Rows are points. The last column is the point's height on a tilted bowl or saddle (a function of degree 2), plus a little noise. Count its main directions that bend up, bend down and stay straight.

Points (15 x 4):
[[ 22  17 -16 -24]
 [-30 -28  27   6]
 [ -9 -33  -5  21]
 [ 18  26   9   5]
 [-32  11 -45 -31]
 [ -6  31  25  16]
 [ 32  12  -5 -20]
 [-13 -12  11   3]
 [  9 -25 -13   6]
 [ 60  31  50  60]
 [-47   1 -27 -28]
 [  9 -52  14  43]
 [ 37  -8 -45 -56]
 [ 43 -35  28  14]
 [-17  -4  -6  -7]]
Directions: 1 up, 1 down, 1 straight

Points (21 x 5):
[[ -3 -32   9  12  32]
 [-38   1 -27 -17  -3]
 [-34  -5 -34 -27 -16]
 [ 30  24 -14 -15  28]
 [-11  17 -26   6  23]
 [-17  -1   0  25   5]
 [-19  -3 -19  16   9]
 [-23   6  26  22  25]
 [ 33 -13 -19  -7  -2]
 [ 15  12 -10  28 -17]
 [ -4  19  -8 -18  19]
 [ 60 -14 -18  25 -60]
 [  0 -21  -4 -27   3]
 [-14  30  14  -2  49]
 [ -6  -7  22  -6  33]
 [-17  -3  16  -4  18]
 [ 14   1 -37 -12  -3]
 [  7  -2 -15  53 -51]
 [  4   9 -20   1   6]
 [-21   3  14   2  17]
 [ -9  28 -13  -3  35]]
Directions: 2 up, 1 down, 1 straight

Points (43 x 7):
[[ -4  49  31  -6  24 -33  35]
 [ 14 -17  -2  -2 -36  36 -12]
 [ 18   3  31  12 -31 -22   7]
 [  4  13   4 -16  -4 -10   0]
 [ -3   6  -3  11  -3 -20  13]
 [-15  13 -13  -6  14  17  20]
 [  2   9  19 -10  43  -1  25]
 [ 46  17  -2   5 -40  -4   5]
 [ 13  48  -1 -11  -4 -10  16]
 [ -4  22  10 -21   2  40   3]
 [-19  27 -12  -7  42   8  46]
 [ -7  15 -11   2   3 -22  17]
 [ 29  31  19  -8 -44 -16   7]
 [  8 -45  18  38  23 -44  46]
 [ -7  14   2   8 -13   7   9]
 [-15  -9  26   0 -36  10   6]
 [ 13  -2   4   5  44 -15  26]
 [-10 -21  30  20   3  -3  13]
 [ 11 -49  27  31  10  -1  17]
 [  5 -16  27  25   9 -30  18]
 [-13 -32 -36 -32 -11  10  25]
 [-26  21 -24 -49  23  -6  27]
 [-13  -3  17 -30  39  12  19]
 [-39  13   9 -33 -48  24  25]
 [ 22   1  23  10 -60 -19  19]
 [  3  -1  -1  17   6  27   3]
 [ -2 -24   4  12  -8 -15  13]
 [ 13  26  32  16   8  16   7]
 [-23   3  26  12 -31  -6  24]
 [ -6  14 -36 -21  15  33  33]
 [-23 -39   5   4  58 -16  60]
 [ 25 -13  -1 -46  11  26  -5]
 [ -7 -16 -23  27   4   0  21]
 [-15   9  21  -5  14 -30  19]
 [ -7   3  17  23  27  34  22]
 [ -9  -1  18  -7 -40   0   7]
 [ 10  -8 -42 -12   7  24  23]
 [ 26 -34 -35   3  -4   3  23]
 [ 19 -33   4 -38   7 -17  12]
 [ 16   7   1   1 -15  -3  -3]
 [ 14 -22   5   5 -28   3  -1]
 [-27 -17  23  -3   2  13  12]
 [-20   5  26   1  15 -27  25]]
Directions: 4 up, 0 down, 2 straight

Points (48 x 7):
[[ -1   7   2   1 -25 -27   1]
 [  6   8 -16   1 -16  21  -3]
 [ -1  -9   1   4   0  -9   3]
 [-11   2 -18  14  42 -34   2]
 [-11 -11   5  28 -19 -33  39]
 [ -1  -4  21 -14 -22  29 -39]
 [-23  16 -10   1 -60  -3 -44]
 [-12  12 -27  30  -8  10 -10]
 [ -7 -13  10  18  23  16 -13]
 [-10  31  34   1  -2   0 -11]
 [ -5  11  -6  33  -8  -9   2]
 [  3  -6  12  -1   1  -2  -2]
 [-38  19  15 -23  16   0 -53]
 [ -1   7  -8  14 -29  -8  -5]
 [-13  -4   8 -24  21   8 -43]
 [  0   7  10  10  -5  10  -5]
 [  9  -9 -12   2  -7   9  -1]
 [-11 -23 -12  -5 -12  23 -27]
 [  5 -14 -21 -21 -13   3 -22]
 [  0 -37   5   8   7  12  -4]
 [-11 -12  11  24   8 -36  47]
 [ 35  14 -27 -13 -12 -18 -20]
 [ 17 -27  -2  13  11   2  14]
 [-28   7   1  13 -11   8 -18]
 [ -1  24   9  -9   1   9 -21]
 [-11  12  -8  -9 -15   7 -20]
 [ 22  -9 -26   7  -1  11  15]
 [ 32  -4  19  40  -1  -3  26]
 [ 27  15 -14   1   8 -11  -3]
 [  3  -3 -16 -16  -2   5 -13]
 [-22 -22 -23  12  26  23 -12]
 [-10   3   2  -5  10 -32   3]
 [  7 -16  -6   9   6 -11  10]
 [ 19  25  13 -25   2 -15 -38]
 [  2 -19  -2  12  -3   6   2]
 [-44 -23 -12   3   4  36 -60]
 [ 23   8  -6  25   0 -13   8]
 [-19   1   0  20  -4  -8   3]
 [  4 -15   5  -1 -29   7 -18]
 [-15  -5  19   1 -14   6 -11]
 [-13  11  -2  12   5 -15   2]
 [  0  16  15  -8  32 -16 -24]
 [ -4   1 -12 -27 -35   4 -51]
 [ -4  18  24   9  13 -10   0]
 [-12  32 -23  -6   3  -2  -8]
 [  7  15   9   1  -5  -5  -4]
 [  1   3  -6 -17   6   7 -17]
 [ 11 -22  -2   9 -21  -4   0]]
Directions: 1 up, 3 down, 2 straight
